Rows are points. Two turns around zero, p and q, are shown by what they do to some points. Write where each new point lands after one turn and then the other. Backwards means that the second turn is done in reverse. Each puzzle has new turns, and all numbers are rounded.

Turn p:
[-17  -3] => [ -7 -16]
[-34 -15] => [ -8 -36]
[-1 26] => [-22  14]
[ 23 -24] => [33  5]
[30 16] => [ 4 34]
Turn q:
[24 -6] => [ 19 -16]
[ 1 30] => [14 27]
[-25 -25] => [-33 -12]
Where do these land?
q, then p: [28  6] => [22 19]
q, then p: [0 3] => [-1  3]
p, then q: [ 4 20] => [-6 19]
p, then q backwards: [-40 -40] => [ 32 -46]
q, then p backwards: [ 8 11] => [12 -6]

Turn p:
[ -7 -23  -5] => [-19  -3 -15]
[ 43  19 -31] => [ 49 -20 -19]
[-7  3 26] => [-12   1  24]
[-29   1  10] => [-18  23  10]
Turn q:
[ -4  -5 -16] => [-16   3  -6]
[ 28  22 -22] => [  7  36 -20]
[-4 10 12] => [ 9  1 13]
[ 18 -11  45] => [ 41 -28   1]
[-38 -16 -19] => [-42 -12  13]
Where do these land?
q, then p: [ 23 -11   9] => [ 10 -14 -21]
q, then p: [-27 -38 -15] => [-41  20 -18]
q, then p: [ -7  37 -16] => [19 17 32]
q, then p: [11 12 21] => [ 12 -23   6]

Turn p:
[-32   6 -19  32  16  31] => [-20  17 -10   0  44  30]
[ -3 -25  -4  36  26 -11] => [  5  -6 -11  25  41 -16]
[ -7  28 -25 -20 -28  -1] => [-35   7  -3 -23 -29   6]
[25 11  4 -7 -9 19] => [  6  16   6  12 -24  13]
[ 16 -12  28 -11  32  -8] => [ 46   2   0   1   4 -17]
[-19 -15  29   2 -30  15] => [  2 -30  31  -1   2  27]
[-12 -25 -40 -29   3  10] => [ -7 -19 -49 -12  -8  16]
[ 28  26  33  17  21 -23] => [ 22  30  30  10   3 -37]
[  6   5  -6 -20 -30 -32] => [-18 -18   6 -11 -33 -23]
Turn q:
[ 10  -8 -34  -4   6  -9] => [-15  -8 -26  -1  -9 -20]
[ 21 -27  -3  -3   0  25] => [  3 -35 -16  -9   3  15]
[  2  32  59  -3 -29   3] => [ 38  25  47 -25   4  22]
[ 11  -3 -10 -23  20  -6] => [-19   4 -20 -16  13  -4]
[-33   9 -37  -2   8   4] => [-34  12  -8  25 -24  -2]
[ 10 -60 -18 -11  -6  -7] => [-21 -56  -6  -6  12 -22]
[ 5 32  1 16 -5 -9] => [ 21  27  -1   3 -13  -7]
[-26  25  42  29   7  -2] => [26 32 30 28 16 17]
Where do these land?
q, then p: [ 13  28   4  13  11 -25] => [ -9  30   1  -3 -14 -26]
p, then q: [-16 -12 -43   8   2 -23] => [-40   0  -5  28  -4 -22]
p, then q: [-22  27  -9 -18   7  10] => [-25  16   1 -22 -11  17]
p, then q: [ 48   3 -21   5 -11 -25] => [ 18   7  22  20 -23 -41]
q, then p backwards: [  1   7  28  14 -27   1] => [ 5  3 41 -7  1  6]
q, then p: [-11 -23  27   6   3  74] => [25 -4 -9 37 13 68]
p, then q: [-18 -27  -5   8   9   3] => [-12 -15 -24  13  12   2]
q, then p: [  3  -2  19 -37   4 -16] => [ 24   4  -5 -37   1  -2]

Turn p:
[-10   5  12  11  -2  35  11  -8] => [-1  3 16 24 25 15  2  8]
[ 10   5   5   6  -1  26   9 -16] => [ 4  0  5 24 23 -5  6  1]
[ 19   5 -18  21  18 -13 -18   4] => [ -3   1 -38  -2  -4 -14 -12  14]
[  1  -8 -17 -13   8 -24  24  35] => [  5 -22 -15 -17 -34  15  25   0]
[ 15  27  33  11  19  29 -29  17] => [-11  -8   4 -14  43 -10 -10  45]
[-37 -32  -3  16   7 -14   8  15] => [-11  -9   4   6 -35  35 -21  -1]
[ 16   7 -27 -25  21  15 -11 -24] => [ 37  -4 -21  -3  25 -12  -6 -18]
[  3  17 -35 -30 -15 -12  -2  34] => [ 30  14 -13 -35 -20   6  31   6]
[-10  10  33   0 -25 -25   3 -31] => [-37  19  25  -4   3 -16   0 -30]
[ -6 -36  18   4 -29 -16   5 -26] => [-13   5  32  21 -27 -16 -14 -25]
Turn q:
[ -5   7  -5  11   7  32  17 -17] => [  1  -1  11  -9  35  17   8 -10]
[ 14   4  12  -2 -76  -5   9   6] => [ 17  48  42   1 -24 -12 -31 -13]
[-23 -14  -9  -1  12  13  12  10] => [-10  -6   2  -4   2   4  32 -12]
[  2  43  12 -20   2 -11 -45  12] => [ 17   9 -14  -9 -13  -6  -8  62]
[ 21 -13  15   6  16  -6  14  16] => [-14 -31  10   1 -13   2 -12  -6]
[-39 -21 -11  40  23  43   8 -18] => [  7  -9  -4  10  33  47  45 -30]
[  6  11   4  20   1 -24  14   4] => [  8 -15  12  25   1 -14  -9   1]
[  0  -5   5 -26   5 -22   6  -8] => [-26   5 -11   5  -4 -20  -7   5]
[ 13   5   4 -23   7 -16 -45 -11] => [  0   9 -40  -8 -14  -1 -20  29]
[ 11 -17 -28  -5   2  -4  11   4] => [  0  -9  -9 -13  -2 -19   2 -26]
Where do these land?
q, then p: [  7   2  26 -26 -11  13 -13 -51] => [ 15  19 -17 -30  35  28 -15  19]
q, then p: [  7  13   6  -7  11  33  -9 -12] => [ 25 -20   3 -13  17  12   0   9]
q, then p backwards: [ -6  10  22 -41  -2   9 -23  -9] => [-12  24   2  28  -8 -10 -24  27]
p, then q: [  6  14 -40  36   5 -39  11  24] => [ 36  26  12 -18  12 -36  29 -25]
q, then p backwards: [-15   7  26  18  -3  -2  20  18] => [ -5 -19  21   3 -19  19  21   6]
p, then q: [-16  -3 -24  12 -19   0  22  19] => [ 19  10  36 -12  14   4   0 -11]
q, then p: [ 18 -12  24 -14 -14  20 -35 -13] => [ 34  27  11 -16  23   4   2  20]
p, then q: [-19 -18 -21  19  19 -17   3   4] => [ 28  24  -9 -17   1  11   7 -16]
p, then q backwards: [ 18 -12 -19   3  13 -17  25  20] => [ -8 -19  -8   6  25 -14 -21  23]

Turn p:
[ -9 -30  17  10 -25 -31  36 -19  27] => [-28   9  41  38  -4   9 -27   8  22]
[ 11 -36   5  -4  22  11  26  61 -28] => [ 50 -25  33  -6  39  -1  27  16  20]
[ 16  -4  22 -20 -25  23  16  37  -7] => [ 19  -7  36   8   3  13  40   2 -22]
[-26 -18  16  33  -6 -22  21 -13  28] => [-20  11  15  41  17  -5 -36   2  13]
[ -9  13   6 -32  -3  21  -5  61 -29] => [ 32 -25   1 -13  21  14  43  29 -34]
[-18   5 -12  -4 -19 -23 -22 -30  24] => [-24  13 -23  14 -30  12 -27  11  -2]
[  3  20 -18  14  -9 -31  18 -24  26] => [-45   4  -8  20 -17 -18  -5   3  20]
[  7  14  -3 -19  20  -9 -26 -30 -19] => [ -7   8 -17 -46 -18  -4 -14   1  -5]
[ 15  27   9   6  37  22 -23  -9   3] => [  6  28 -26 -28  11 -22   9 -21 -11]
[  7  -2  -6  31 -16 -20 -20 -22  -1] => [ -1  -4  -8  14 -29 -22 -30 -10   1]
[ -5   6  -8  -2  12  35   8   3 -35] => [  9 -27  -5 -25  22   9  12 -24  -9]
[  8   6 -27 -13  11  23 -29 -16  10] => [  7  14 -38 -17 -17  15   9 -17   6]
Turn q:
[ 16 -11  -7  -6 -23 -15  12  -1 -21] => [-27   4  10 -13 -13  18  16  -1   5]
[ 18  16 -21 -22  -2 -12 -21   4   1] => [ -9  33  19  -5  -5  -9 -15  10  10]
[ -2  11  29   0 -15 -15  -2  -5  10] => [-22 -15  -5  15  -4  -4 -19 -12   4]
[ -9   6 -21  10 -38  22 -27  19 -24] => [-13   9 -24 -27  -7  14 -11  48  -9]
[-27   1 -14 -14  -1  12  33 -21  57] => [ 27  22 -38   7  16   8  -8 -53  11]
[ 11 -14  34 -21  47   5  27  20  20] => [ 13 -21  29  12  52 -16  12 -31   5]
[  3 -18 -14   6 -23  12 -32 -23  -3] => [  1  14  -3 -11 -24  20 -17  10 -33]
[ 29  15 -14  33 -20   6 -14  -2 -18] => [  1  -5   9  -1 -28  27 -11  37  12]
[-26   5  47 -12  74  -1  44  -8 -14] => [ 16 -31   7  53  38 -41  54 -25  -3]
[-13 -12 -19  26   1 -15 -19  16  -9] => [ 11 -10  -3 -30 -24 -17   1  16  -3]
Where do these land?
q, then p backwards: [ 23  -4 -21  39  10   4   3 -11  10] => [ 14 -41  -9 -14 -15   3 -17   9 -11]
p, then q backwards: [ -7 -20 -18 -12 -30   6   8   7 -12] => [ 21  -6  14  32  -4   5  14 -12  -6]
p, then q: [ 17  36  25 -25 -12   5   5 -20  14] => [-31   3 -37  22   3  -9  24   8   6]
q, then p backwards: [ 19  31  31   5  11 -17 -30  23 -19] => [ -7  -2   8  17 -11 -56  28   8  -8]
p, then q: [ -7 -29 -19 -27   6   6  -1 -18  -6] => [  9  19  -6  -1  29  18 -23  -1 -15]
p, then q backwards: [ 11 -27  26  76  15  11  15 -15  -5] => [  5  12  27 -27  42 -24  -6   3  64]
q, then p backwards: [ -9  27 -10 -31  -1  -8  20 -18  -7] => [10 12 -4  8  6  6  8 -3 47]
q, then p: [  8   8  -8 -31   8   8  22   8   9] => [-22  22 -13 -10  20 -13   5  -6   5]
q, then p: [-67  -8 -11   8  -1  12 -55  53   9] => [ 23 -26 -20 -39 -35   1  14  73  29]
p, then q backwards: [ 12 -13   5  -2  -6 -28  13  -8   6] => [ 23  18  -3   1   1 -20 -11   5  -7]
